Every row gives one point. Each copy is the shape, with its points in the same order, stretched, turned, moved and blurred by noise. Say if it was mirrored as well.
In the rows, 128 means zero.

Shape (9 x 3):
[[167 113 116]
 [124 112 131]
 [100 152 163]
 [180 147 133]
 [173  88 207]
 [171 180 115]
 [ 93 126 100]
 [ 88 143 103]
 [121  93 147]]
Copy 1 (9 x 3):
[[ 80 142 113]
 [129 132 103]
 [171 127 138]
 [ 84 164 137]
 [ 87  81 177]
 [ 96 200 133]
 [159 147  82]
 [164 153  84]
 [128 102 114]]
Copy 1 is: mirrored
Copy 2 (9 x 3):
[[150 177 112]
 [134 133 110]
 [103 105 156]
 [130 191 147]
 [ 50 182  97]
 [149 181 179]
 [173 100 121]
 [170  93 138]
 [119 130  94]]
Copy 2 is: mirrored

Shape (8 x 4):
[[146 116 133 109]
 [ 11  95 158 137]
 [ 97 113 157 148]
 [169 106 106 152]
 [168 109 147 113]
 [156 158 145 111]
 [172 150 102  96]
 [153 174 119 143]]
Copy 1 (8 x 4):
[[141 125 136 125]
 [ 27 162 118 217]
 [ 99 167 121 157]
 [148 135  90 115]
 [133 125 139  99]
 [157 142 157 137]
 [183 111 144 130]
 [174 160 133 151]]
Copy 1 is: mirrored
Copy 2 (8 x 4):
[[132  99 130 106]
 [ 36 163 138 201]
 [109 150 152 144]
 [194 112 127 126]
 [147  95 155 100]
 [131 122 129  67]
 [152  90  97  70]
 [155 147 105  69]]
Copy 2 is: only turned
Copy 3 (8 x 4):
[[140 129 103 119]
 [ 98  58 158 180]
 [134 120 132 166]
 [185 136  85 145]
 [139 151  90 127]
 [148 145 132  99]
 [167 129 105  78]
 [186 138 142 104]]
Copy 3 is: mirrored
Copy 4 (8 x 4):
[[165 133 127 118]
 [ 86  15  77 165]
 [120  76 139 139]
 [164 153 157 163]
 [173 134 146 108]
 [122 141 145  96]
 [159 182 129 115]
 [101 162 161 129]]
Copy 4 is: only turned

Shape (9 x 4):
[[ 82 110 132 176]
 [185 138 146 114]
 [ 94  99 136 106]
 [ 85 142  95 122]
 [223 135 114 127]
 [128 160 130 144]
 [139 112 121 120]
 [ 83 191 138 165]
 [ 63 166 152 193]]
Copy 1 (9 x 4):
[[138 137 110 160]
 [160 118 151  86]
 [ 97 119 134 131]
 [116 157 148 143]
 [170 136 146  55]
 [155 143 152 136]
 [128 127 137 104]
 [167 154 168 180]
 [165 145 137 201]]
Copy 1 is: only turned
Copy 2 (9 x 4):
[[106  75 111 149]
 [101 149 164  98]
 [130  81 105 100]
 [ 90 102  76 110]
 [111 183 148 116]
 [ 78 111 133 123]
 [119 117 120 110]
 [ 33  87 127 127]
 [ 45  59 129 153]]
Copy 2 is: only turned

Shape (12 x 6):
[[127  90  99 150  98 145]
 [127 127  88  95 135 130]
 [127 142 115 135 148 112]
 [136  89  87 100  90 108]
 [164  95 126 127 118 170]
 [ 94 177  97 114 122 103]
 [104 113 118 120 154 129]
 [138  98 239 102  67 151]
 [111 101 113  99  38 160]
 [151  90  91 134 143 148]
 [137 137 120 117 112 115]
 [115 156 204 142 147 151]]
Copy 1 (12 x 6):
[[143 112  64 137  96 141]
 [ 85 143  88 112 139 163]
 [118 145 119 127 151 131]
 [111 146  74  86 105 128]
 [144 134 106 134  92 185]
 [ 63 124 126 125 150 111]
 [122 113 105 112 163 145]
 [181  64 194  68  48 125]
 [ 98  62  90  91  41 137]
 [137 141  69 128 130 173]
 [108 142 124 118 117 131]
 [149  82 199 135 124 135]]
Copy 1 is: only turned
Copy 2 (12 x 6):
[[112  69  98 141  89 134]
 [100 126 123 121 108 104]
 [132 127 105 122 142 124]
 [ 95 110 110 106  73 140]
 [137  87 152 144  99 145]
 [ 97 156  78 135 134 123]
 [101  91 116 116 141 104]
 [100  92 189 143 147 242]
 [ 60  96 115 159  71 167]
 [133  86 126 124  96 106]
 [122 133 118 125 118 152]
 [133 104 149 157 194 171]]
Copy 2 is: mirrored
Copy 3 (12 x 6):
[[155  65 102 156 131 121]
 [141 130  98 158 130  73]
 [115 149 102 162 136 119]
 [154  86 101 120  88  76]
 [186 108 124 120 168 117]
 [ 94 136 114 197 111  93]
 [114 127 103 144 160  90]
 [102  98 249  69 150 107]
 [151  41 168 146  95  66]
 [178 110  87 137 159 115]
 [134 136 132 148 125 107]
 [ 83 155 180 151 192 141]]
Copy 3 is: mirrored
Copy 4 (12 x 6):
[[182 105 135 146 105 118]
 [143 153 113 104 146 155]
 [129 155 105 144 139 132]
 [186 144 146  92 115 116]
 [150 115 148 152  95 159]
 [143 162 110 111 207 116]
 [103 128 110 120 133 129]
 [104 101 247 154 117 112]
 [195  93 180 101 153 122]
 [154 123 108 142  91 160]
 [145 157 141 130 135 134]
 [ 69 122 161 197 151 125]]
Copy 4 is: mirrored
